Every row gives one point. The last column is the point's height on a tilted bowl or saddle (a function of degree 2), plus a little noise. Along how many of its main directions does it bend up, bend down or stay straight?
In the rows, zero is written as 128.

Points (11 x 3):
[[145 108 105]
 [181  89 151]
 [138 150  94]
 [117 126  91]
 [155 134 106]
 [122  73  98]
 [119 126  94]
 [ 71 126 127]
 [168 117 125]
 [120 108  95]
 [126  84  94]]
Directions: 1 up, 0 down, 1 straight

Points (18 x 4):
[[ 98 140  99 106]
 [128 152  88 110]
 [136 150 152 118]
 [123 125 115 114]
 [148  94 135  96]
 [145 130 146 113]
 [181 166 101 103]
 [141 117 142 111]
 [144 112 115 106]
 [ 83 122 133  99]
 [140 152 152 118]
 [125 168 146 119]
 [166  84 111  81]
 [ 94 159 145 111]
 [184 168 130 106]
 [ 83  84  93  65]
 [143 126 200  84]
 [141 148 109 118]]
Directions: 0 up, 3 down, 0 straight

Points, 17 rows:
[[ 89 211 116 115]
 [129 185 130 122]
 [125 102 117 113]
 [143  79 121  95]
 [122 106 112 114]
 [110 112  99 118]
 [129 145 139 109]
 [147 163 121 114]
 [153 156 147  89]
 [137 144 113 119]
 [190 140 113  56]
 [110  99  96 116]
 [142 121 138  96]
 [109 145 110 123]
 [159 160 150  83]
 [104 166  85 121]
 [127  92  82 103]]
Directions: 0 up, 2 down, 1 straight

Points, 25 rows:
[[156 132 113 149 158]
 [115  99  97 130 136]
 [117 115  83 151 115]
 [162 106 111 123 153]
 [117  87 119 144 133]
 [163  77 115  89 119]
 [155 129 133 103 171]
 [132 169 129 170 123]
 [126 140 114 140 149]
 [150 139 135 130 162]
 [103 102 160  79 142]
 [136 159 135  86 163]
 [118 101 115 167 112]
 [121 112 113 114 153]
 [131  77 131  88 133]
 [203 111 136 150 131]
 [151  94 104 116 143]
 [193 112 131 113 159]
 [190 126  52 103 218]
 [139 119 140 169 117]
 [131 171 114 143 156]
 [160  81 138 157  97]
 [117 137 120 145 140]
 [135 119 156  83 141]
 [ 70 117 104 143 119]]
Directions: 1 up, 3 down, 0 straight

Points, 46 rows:
[[142 133 137 125 142 111 124]
 [102 184  97  81 139 155 159]
 [115 165 111 141 119 130  99]
 [138  52 122 111  98 211 194]
 [116 133 125 131 145 176 136]
 [151 129 118 118 162 138 137]
 [100 114 154 123 172  88 196]
 [112 166 161  82 129 152 172]
 [ 74 112 107 128 105 135 130]
 [130 132  79  59 163 120 160]
 [ 88 134 112 171 116 126 115]
 [131 156  96 147 185 106 166]
 [156 129 128 171 113 113 119]
 [152 141  89 105 135 109 124]
 [118 128 119  64 198 119 209]
 [137 131 109 117 112 128 104]
 [128 167 158 115  96 104 129]
 [135 108 103  95 141 102 137]
 [ 96 141 165 180 115 110 141]
 [131 175 128  72 105 107 146]
 [157 116 144 149 122 135 124]
 [119 109 131  77 128  76 162]
 [130 128 136 152 149 143 129]
 [165 138  82 117 132 143 127]
 [160  76 102 145  96 123 165]
 [106 161 107 127 143 147 122]
 [153 120 109  56 159 165 152]
 [134 143 135 156 142 153 120]
 [ 95 106 117  85 116 152 133]
 [143 120 144  78 105  67 155]
 [127 154  99 164 121 155 100]
 [153 179 109 129 136 121 112]
 [111 161 121 180 135 173 119]
 [132 151  73 161 120 147 101]
 [ 61 120 149 111 133 150 191]
 [147 114 181 166 132 107 140]
 [100 136 106 162 142 193 144]
 [135 118 151 160 152 114 141]
 [117 105 127 126 118  92 136]
 [116 103 122 161  91 170 138]
 [111 147 122 126 153  94 145]
 [128 168 159  99  91 151 141]
 [171 181 132 134 125  85 120]
 [149 156 147 131 144  76 139]
 [112 100 134 138 152 121 151]
 [ 95 123 139 160 108  88 145]]
Directions: 4 up, 0 down, 2 straight

Points, 75 rows:
[[114 179 116 191 103 136 162 186 142]
 [148 179 162 163 109 132 111 106 131]
 [147 141 138 133 138 183 169 141 150]
 [150 127  82 116  61 168 125 175  21]
 [166 136 111 147 123 135  71 139 103]
 [110 177 110 131 135 160 143 125 130]
 [126 111 148 117 112 134 128 100 140]
 [125 117 147  98 106  79 121 139 125]
 [127 150 117 127 119 135 105 139 119]
 [118 126 127 118 175  79 126 134 141]
 [106 105 138 125 149 146  83 114 131]
 [ 97 131 156 128 139 113 152 163 143]
 [156 163 172 186  81 145 120 112 113]
 [182  81 136 112 134  99 106 121 116]
 [ 98 141 158 129 144 123  89 133 144]
 [141 150 100 133  92 107 117 181  70]
 [ 87 141 160 160 133  94 109 110 125]
 [140 111  93 129 129 135 172 110 118]
 [142 147 136 136 106 112 177  91 129]
 [178 132 145 133  67  94 147 175  73]
 [197  97 113 135 162 111 188 159 123]
 [ 72 100 153 158 145 128 126 152 116]
 [133 151 157 132 165 142 147 136 164]
 [125  99 102  94 125  94 110 129 110]
 [162 120  82 109 146 138 170 124 117]
 [135 115 169 171 114 120 152 117 134]
 [112 115 116  98 146 157 107 119 135]
 [109 173 113 166 111 146  92 178  90]
 [154 136  93 126 165 131 182 133 135]
 [130 159  89 110 153 134 137 129 131]
 [134 132 128 180 104 127 140  80 109]
 [157 134 119 120 127 134 124 136 130]
 [ 81 148  91 142 117 124 120 154  69]
 [129 157 145 133 133 188 139 146 146]
 [ 66  91 119  63 147 154 156 113 126]
 [182  94 140 145 121 140 149  98 115]
 [138 104 122 140 107 150 161 151 124]
 [143 165 161 129 182 142 147 109 173]
 [116 148 129 149 137 134 178 144 144]
 [214 174 143 126 133  81 166 184 104]
 [102 157 163 160 202 118  74 119 112]
 [135 139  76 129 129 117 136 125 100]
 [ 97 159 146 148 163 159 152 156 139]
 [112 103 134 127 101 111  75 125  99]
 [135 106 111 140 119 154 118 122 114]
 [145 139 162 104 158 168 107 148 171]
 [130 121 114  88 114 127 118 115 128]
 [150 138 113 129 121 116 127 151 118]
 [ 82 178 137 104 126 135 137 140 142]
 [101 132 111 129 130 132 143 165 109]
 [170 132 138 108 133 143 142 133 147]
 [114  97 121 110 111 128  74 149  97]
 [106 139 142 137 131 153 125 165 132]
 [123 207  99 103 119 119  81 123 123]
 [130 157 103 156 138  85 105 172  95]
 [105 148 120 130  73 164 127 163  78]
 [116 126 137 120  91  99  97 147 102]
 [101  68  74 111 150 122  91 103  92]
 [114  83 101 166 157 139 141 104 116]
 [122  98 174  64 115 163 156  42 182]
 [ 82 127 150 128 181  93  72 132 127]
 [154 164 116 127 125 100 139 123 129]
 [120 159 118 124 137 135 114  70 153]
 [130 118 136 128 138  88 110 158 125]
 [134 100  46 102 127 101 124 117  63]
 [122  84 109 126 116 147 131 107 110]
 [120  73 112  91 134 142 208 164  93]
 [138  99 167 179 126 120 182 130 145]
 [146 143 111 133  87  45  99  45  66]
 [ 96  82 111 114 127 132 133 131 108]
 [119 107 128 167  97 136 114 154 110]
 [ 94 144 123 150 151  87 208 152 127]
 [109 101 160 113  97 104 110 107 133]
 [ 95 139 152  91 136 115 159 167 145]
 [106 141 168 168 135 121 153 128 145]]
Directions: 1 up, 4 down, 3 straight

Points, 74 rows:
[[ 95  89 156 118  81 152 144 105 131]
 [ 73 158 117 152 145 127 113 181  92]
 [179 123 117 191 156 127 162 125  75]
 [145 135 105 127 122 119 131 149 121]
 [ 93 156 151 127 115 171 124 119 105]
 [171 119 160 128 130 121 109 105 130]
 [ 92 113 104 152 179 165 101 101  80]
 [ 87 121 111  95 110 125 121 158 146]
 [ 91  80 121 160 140  92 116 148 124]
 [137 115 128 159 134  88 139 159 119]
 [107 189 139 157 110 110 134 115 113]
 [144 122  67  94 146 139  89 137 100]
 [158 179 161 146 108 129 159 150 118]
 [136  71 148 137 136 158  73 106 120]
 [142 130  99 162 157  64 130 158 101]
 [105  89 175  96 103 130  91 154 137]
 [140 127 141 139 138 122 125 177 101]
 [116 115 123 117  95 142  71  77 144]
 [155  89 111  99 117  80  83 175  99]
 [140 113 147 118 123 119 119 211  89]
 [145 103 170 148 109  76 123 155 128]
 [105  63 140 138 107 128 130 107 135]
 [107 145 108 118  83 119 171 140 127]
 [137 153  69 129 163 145 146 154  83]
 [176  93 135 122 129  73 137 118 113]
 [133 136 149 101 164  87 131 102 135]
 [ 83 123 137 126 127 160 114 134 109]
 [156 124 148 126 158 153 131  54 116]
 [134 149  92  75  83 121 183 179 136]
 [ 87 156 144 109 171  94 146 101 143]
 [ 55 112  94 106 163 121 120  85 134]
 [124 144 114  97 161 103 131 104 134]
 [ 86 115 101 119 158 129  85 127 131]
 [107 130 100 156 102 134 126  67  90]
 [147 162 135 150 143 111 120 111 119]
 [140 122 144 127 115 120 120 107 144]
 [166 198  71 136  84 121 152  79  30]
 [120  89 151 134  89 176 145  88 110]
 [ 88 155 123 105 159 122 154 112 132]
 [ 87 149 101 156 137 133 117 151 100]
 [172 170 143 123 105 113 121 185 102]
 [164 149 137 128 127 131 144  94 124]
 [103 119 119 139  95 110 139  86 128]
 [116 127 157 119 140 117 124  66 152]
 [ 53 121 125 131  97 181 114 174  66]
 [139 112 122 112 112  94 100 100 143]
 [127 154 150  68 143  96 118 140 135]
 [114 151 168 172 115 177 110 130  68]
 [145 146 168  97 190 144  73 121  84]
 [ 88  89 136 123 154 105 177 153 100]
 [151 100 152 146 138 174 145 137  76]
 [101 127 107 138 112 103  99 162 130]
 [129 169 156  95 188 154 126 155  76]
 [113 137 153 153 194 124 108  88 112]
 [ 87 133  65 140 140 108 102 153 115]
 [126 165 139  76 135 121 107 176 118]
 [119 147 125 131 128 125 125 124 130]
 [103  90 146 123 143 107 142 141 124]
 [ 99  97 112 141 123 151 135 133 107]
 [152 102 167  85 159 160 106 137  87]
 [132 153 126  81 188  86  98  68 125]
 [159 146 166 144 120 161 162 133 101]
 [138 163 126 126  81 106 155 104 127]
 [147 111 145 104 144 125 100 139 118]
 [117 133 163 187 162 173 132 103  50]
 [125 110 131 137 121 165 118  71 117]
 [143  61 134 134 132 104 132 130 124]
 [109  98 139 120 164 136  87 109 128]
 [103 127 124 134 138  68 128 140 136]
 [119 197 114 128 148 131 134 127 110]
 [159 156 158  89 156 139 129 128 114]
 [114 177 138 139 117 139 112 126 117]
 [130 117 116 142 148 161 103 123 101]
 [123 162 141 152 145 130 117  80 121]]
Directions: 0 up, 4 down, 4 straight

Points:
[[109 157 126 199 119 164 106 186 127]
 [111 165 127 129 139 144 132 193 128]
 [174 148 161 136 125 171 111 146 160]
 [130 155 109  84  96 112 140 138 149]
 [122 161 177  89 127 109 155  72  92]
 [110 162 148 116 104  79 148 130 125]
 [147 105 137 121 107 174 164 169 169]
 [105 104 122 143 166 102 120 123 132]
 [118  98 141 152 129 126 128 140 131]
 [ 76 121  91 122 162 134 151 142 153]
 [ 98 103 108 124  93  58  55  80 143]
 [144 125 123  90 109 153 119 136 154]
 [135 159 114 145 121 133 135 122 145]
 [149 125 163 130 138 117 123 139 144]
 [149  97 103 117 102 112 130 169 154]
 [110 154 159 141 174 156 132 128 184]
 [107 120 173 139 151 135 104 126 157]
 [130 152 115 104 134  99 155 102 132]
 [104 132 103 115 143  87  72 133 179]
 [ 92  93 120 131  68  93  72 117 123]
 [134 135 129 112  92 130 114 123 143]
 [109  99 153 176 155 141 100 120 170]
 [140  93 113 109 138 139 126 148 151]
 [125 118 119 137 112 162 141  98 136]
 [ 95 116 136 122  75  89 137 154 117]
 [125 128 127  84 161 125 140 167 149]
 [169  96 155 130 114 124 148 130 147]
 [143 146 138 151 156  84  97 128 175]
 [100 112 149 129 114 110 157 135 111]
 [149 111 156 152 139 117 133 102 143]
 [192 116 123  53 153 155 146 124 121]
 [102 128 139 118 130 153 137 137 146]
 [165 126 106  65 160 169 106  98 146]
 [ 91 108 114 159  86  81 160 150 105]
 [116 119 171 104 186 115  84 144 191]
 [112 127  78 143 174 114  95 144 171]
 [157 151 175 133 150  62 117 130 155]
 [151 103 144 125 110 120 158 122 131]
 [157 158 151 136 173 135 109 178 164]
 [112 100 134 120 107 132 214 115 142]
 [125  95 158 183 130  62 161 141 113]
 [110  93 132 152 144 106  77  58 140]
 [104  90 133 158 125 145 179 135 145]
 [136 118 165 118 100 122 154 169 141]
 [142 137 125 132 152 106 141  60 141]
 [142 126 175 105 125 157  75  83 164]
 [149 109 129 111 142 123 107 110 145]
 [122 159 115  89 108  81 157 132 141]
 [161 165 103 109  97  98 131 105 151]
 [131 136 158 118 130 147 117 117 146]
 [182 123 135 171 111 107 134 132 175]
 [150 118 122 131  94 115 150 124 139]
 [128 115 121 130 162 172 156 161 159]
 [ 83 122 145 122 151 111  52 126 197]
 [ 87 112 150 157 120 128 123 131 122]
 [106 169 145  98 132 131 107 179 160]
 [171 117 132 128 114 113 123 157 153]
 [170 122 153  66  68 185 152 170 202]
 [123 157 186  89  69  92  78 133 162]
 [182 138 113  79 166 129 133 132 134]
 [155 149 125 108 144  81 130 139 143]
 [119 142 125 145 187 117 188 164 149]
 [160  75 120 143  99 147 111  94 146]
 [102 159 135 106  48 145 177 157 166]
 [131  51 145  99 105 106 100 125 133]
 [167 138 128  86 105 124 108 113 149]
 [127 101 134 140  87 132 122  83 118]
 [126 126 122 140 115  76 148 146 122]]
Directions: 4 up, 2 down, 2 straight

Points:
[[ 74 135 131 198  79 103 172 155 183]
 [128 137 123 116 133 143 103 119 106]
 [158 152 156 125 136 147 129 172 113]
 [157 101 121 192 115  76 127 150 137]
 [118 131  98 185 148 136 171 146 143]
 [144 105 114 187 142 167 141  86 114]
 [157 140 131 158 113 160 144 143 122]
 [137 117 164 121 114 138 121  99 118]
 [115 168 128 117 115 125 165 107 155]
 [122 176 122 143 115 144 130  85 126]
 [144  82 121  49  93 157  90 116  60]
 [ 96 118 169 146 160  92  81 138 115]
 [134 129 149 100  73 196 130 138  65]
 [131  86 166 141 129 144 163 150 124]
 [124 141  84 114 131 119 145 118 130]
 [127  79 114 105 107 142  61 161  58]
 [135 176 186 119 114  98 156 107 158]
 [107 163  73 123 135 122 128 136 123]
 [158 139 135 152 126 133 110 158 116]
 [134  61 166 118 186 133 128 118  86]
 [128 138  71 128 162 140  99 145  85]
 [123 152 115 122 147 141 167 158 142]
 [151 124 121 170 147 155 151  99 130]
 [107 128 104 129  84  99 166 107 156]
 [142 142 127 130  85 137 140 162 124]
 [130 120  97 165 103 115  98 156 117]
 [ 96  96 179  92 159  96  84 126  77]
 [115 130 138  97 138 115 125 150 116]
 [111 129 151 124 138  80  98 123 125]
 [119 157 124 135 112 122 108 182 124]
 [ 98 132 107 194 133 101 139 125 151]
 [116  85 106 100  96 104 130 152 122]
 [171 156 143 147 145 142 120 117 124]
 [108 106 119 115 141 144  68  98  79]
 [144 160 157 118 126 113 147 159 137]
 [121 105  83  84 121 117 152 150 136]
 [136 138 106 182 126 169 171 110 127]
 [101 132 147 157 129 111 152 154 156]
 [ 86 102 110 194  96 114 118 115 138]
 [125 164 129 165  73 142  80 145  97]
 [143 102  92 129 159 164 120  76  89]
 [160 123 106 155 106 121 122 164 119]
 [134  93  90 105 136 133  86 147  84]
 [119 121  92 154 212 132 127 106  76]
 [109 125 137 154  88  85 104  95 140]
 [175 159 106  94 147 105 118 159 102]
 [131 111 149 111 164  95 131 116 119]
 [161 115 160 152 104  98 114 144 117]
 [107 148 116 143 102 112 187 162 174]
 [120 149 145 165 128  90 144 129 164]
 [160  93 150 138 178  65 122 151  95]
 [ 57 103 147 149 118 104 110 154 122]
 [119 122 138 120  93 100 140 103 139]
 [138  97  99  86 110 147 126 153 107]
 [157 162 141 126 110 144 119 100 113]
 [113  75 112  98 111 183 141 128  89]
 [157 148 112 180 179 133 121 123 117]
 [121 116 123  96  91 152 178 158 139]
 [119 128 150 107 102 124 146 167 125]
 [108  94 158  88 126 129 188 108 141]
 [ 91 103 149 158 151 189 141 114  89]
 [139 136 114 148 180 159 159 130 118]
 [135 199  77  90 175  92 137  85  90]
 [142 129 173 148 139 129  82 106 122]
 [149 151 103 168 162  82  89 127 108]
 [102 127  96 163 178 134 104 132  85]
 [127 134 110 118 108 122 148  94 135]
 [ 98 154 108 103 127  80 107  94 126]
 [101  94 114 117 121 110 157 138 140]
 [174 128 135 177 119  67 104 103 121]
 [159 121 110 144 174 136  86 163  81]]
Directions: 1 up, 3 down, 4 straight

Points:
[[120 135  72 107 149 132  94  85  90]
 [137 149  95  91 172 115 168 110 128]
 [ 95 127 101  89 138 138 160 120 131]
 [157  69  96 145 144  94 129 153 144]
 [124 159 114 154 121 128 182 156 147]
 [134  97 186 106 131  74 106 117 101]
 [143 114 127 163 171 121 120 139 112]
 [ 96  77  71 114 156 115  82 106  85]
 [139  79 154 129 126  83 110 122  96]
 [181 156 141 110 153 168 142 136 107]
 [130 133 164 157 127  92 138 129  96]
 [ 82 127  92  99 186 157 167 132  80]
 [117 111  82 165 160 130 102 142 110]
 [ 71  93 119 150 122  80 135 112 113]
 [122 120 143 140 127 121 124  97  97]
 [110 108 148 121 147 116 110 153 119]
 [ 79  77 131  55 132 132 166  86 137]
 [119 135 155  99 148  94 117 131 133]
 [122 127 131 137 156 139 106 155 116]
 [130 155 127 105 156  66 152  84 126]
 [172  80 116 111 192 142 157 156 115]
 [112 151 151  98 124 142 157  86 141]
 [167 146 169  98 104 137 154 133 102]
 [133 130 129 172 107 106 120 122 110]
 [128 166 173 119  99 146 159 101 143]
 [126 135 129 139 164 149 110 125 105]
 [140 103  73 154 148 195  81 124  78]
 [119  93 169 104  66 134 165 120  90]
 [151 101 147  78 108 155 156  61  72]
 [118 103 131 127 115 116 136 121 111]
 [ 82 128 111 130 130 179 130  87  84]
 [191  71 160 128 108 189  95 127  49]
 [111 146  91 174 121 120 128 154 141]
 [ 90  84 126 147 135 128 115 100  85]
 [ 64 124 135 146 155 167 124  80  70]
 [ 97 103  96 142 129  99 122 101 103]
 [131 124 151  88 131 127 123 167 124]
 [122 111 157  60  77 110 130 119 123]
 [105 150 113 103 146 122 141 122 129]
 [131  87  94 147  89  82 126 124 115]
 [165 133 115 117 108 112 136 115 107]
 [164 101 108 114 147 107 186 173 122]
 [ 88 114 141 128 138 125 101 144 116]
 [ 93 147 179 134 116 109 192 106 149]
 [148 103  87 115 103 169 105 143  92]
 [108 147 106 161 125 111 130 144 129]
 [122 148  75 153 144 144 152 151 122]
 [131 108 114  98 110 120 180 200 130]
 [ 99 134 156 154  99 114 137 109 120]
 [158 121 142 141 129 161 161  94  92]
 [118 134 127  81 125 140 147 104 132]
 [185 164 128  71 137 112 127 101 153]
 [128 125 116 102 113  69 152 156 135]
 [150 116 146 148 118 138  81 130 114]
 [151 152 135 137 103 176 136 106 117]
 [121 144 144 146 124 128 111 148 130]
 [ 99  97 128 125  84 133 151 110 116]
 [214 108 115 136 140 173 170 152  89]
 [136 132 194 154 144 104 158 106  81]
 [128 125 144 132 173 164 149 131 100]
 [114  92 173 168 147 120  99 102  82]]
Directions: 3 up, 3 down, 2 straight

Points (75 x 9):
[[128 105  75 150 142 137 158 170 140]
 [138 139 148 137 133 150 145 114 136]
 [137 123  76 142 156 109 103 106 165]
 [131 140 118 153 117 132 133 125 125]
 [108 160 172  97 102 146 125 105 144]
 [108 161 125 131 167 182 134 129 161]
 [155  86  91 157 137 134  70  88 199]
 [157 132  98  86  58 147 119 101 172]
 [132 117 101 134 155  89 100  81 177]
 [113 145 155 141  97 146 103 195 127]
 [ 86 137 106 102 120 151 135 152 122]
 [156 119 110 153 148  82 157 153 137]
 [100 106 106 161 138  71 136 125 129]
 [229 110 159 140 134 112 127  87 230]
 [158 138 127  70 124  96 106 108 133]
 [122 170 103 146 155  81 136 130 125]
 [185 120 174 145 129 124 150 146 155]
 [128 145 139 129 124 123 157 143 116]
 [147 101 159 159 161 120  79 164 140]
 [128 159 107  75 119  79 143 149  74]
 [155 141 157 141  85 151 131 114 146]
 [109 117 115 154 158 138  92 121 149]
 [109 127 134 156 124 143 112 103 138]
 [ 93 125 123 135  98 137  97 161 127]
 [133 150 147 142  96 156 122 168 126]
 [192 145 134 106 143 109 139 137 154]
 [155 154 128 114 133 144 163 130 134]
 [ 76  79 150  91  92 126 160  99 157]
 [102 156 138 111 151 130 116 106 138]
 [139 156 135 125 116 160  77 152 151]
 [ 94 144 136  83  77 109 143 145  99]
 [124  60  70 105 109 117 122 141 167]
 [170 137 158 113 133 160 142 172 141]
 [112 116 177 117 160 131  62 153 161]
 [160  57 117 169 125 104 125  98 169]
 [100 114  65 152  99 136 102  81 183]
 [122 104 131 133 151 138 138 166 126]
 [ 86 133  90 142 147 104 170 166 112]
 [109 133 168  96 137 107 107 113 143]
 [127 101 143 126 143 116 100 123 143]
 [149 136 152 125 133 162  74 144 148]
 [111 161  60 116 134 127 121 120 135]
 [192 130 108 182 160 164  85 138 180]
 [162 102 109 162 144 134 106 124 150]
 [135  82 118  65 102 133 145 140 131]
 [101 174 125 113 127 105 105  94 143]
 [105 163  69  67  93  71  84 146 103]
 [104  88 168 137 178 107 127 144 156]
 [ 68 119 145 153 142 138 121  98 156]
 [167 126  97 121 144 117  99 103 170]
 [ 91  74 174 130  87 145 101 121 151]
 [172 139 166 101 125 156 126 147 139]
 [126 139  89 105 125 113 101  70 168]
 [145  94 159 147 161 149 125 140 134]
 [130 144 132 116  59 135 203 116 137]
 [101 118 150 156 136 126 138 150 118]
 [141 159 112  90  59 101 152 126 112]
 [168 153 134  95 138 139 134  66 166]
 [ 92 193 114 150  94 134 125 153 132]
 [147 149 121 155  79  83 139 136 128]
 [113 131 162  86 115 141 112 132 126]
 [ 94 131 140 169 135 164 107  62 177]
 [121  95 132 104 168  95 115 126 149]
 [139 112  96  94 153 135 136 111 142]
 [125 125 102 146 124 135 136 148 120]
 [107 121 142 130 118 113 112 184 115]
 [161  83 126 113 108 107 168 202 140]
 [153 112 135 146 166 138 146 129 145]
 [144 119 121 159  92 131 169 168 116]
 [117 125 162 134 129 106 160 120 131]
 [117 117 131 132 148 110  80 111 159]
 [ 56  87 118 142 109 141 117 170 140]
 [143 133 123 126 129 147 172  62 167]
 [135 144 148 136 104 126 153 173 116]
 [ 82 160 130 138 109 163 153 119 141]]
Directions: 6 up, 1 down, 1 straight
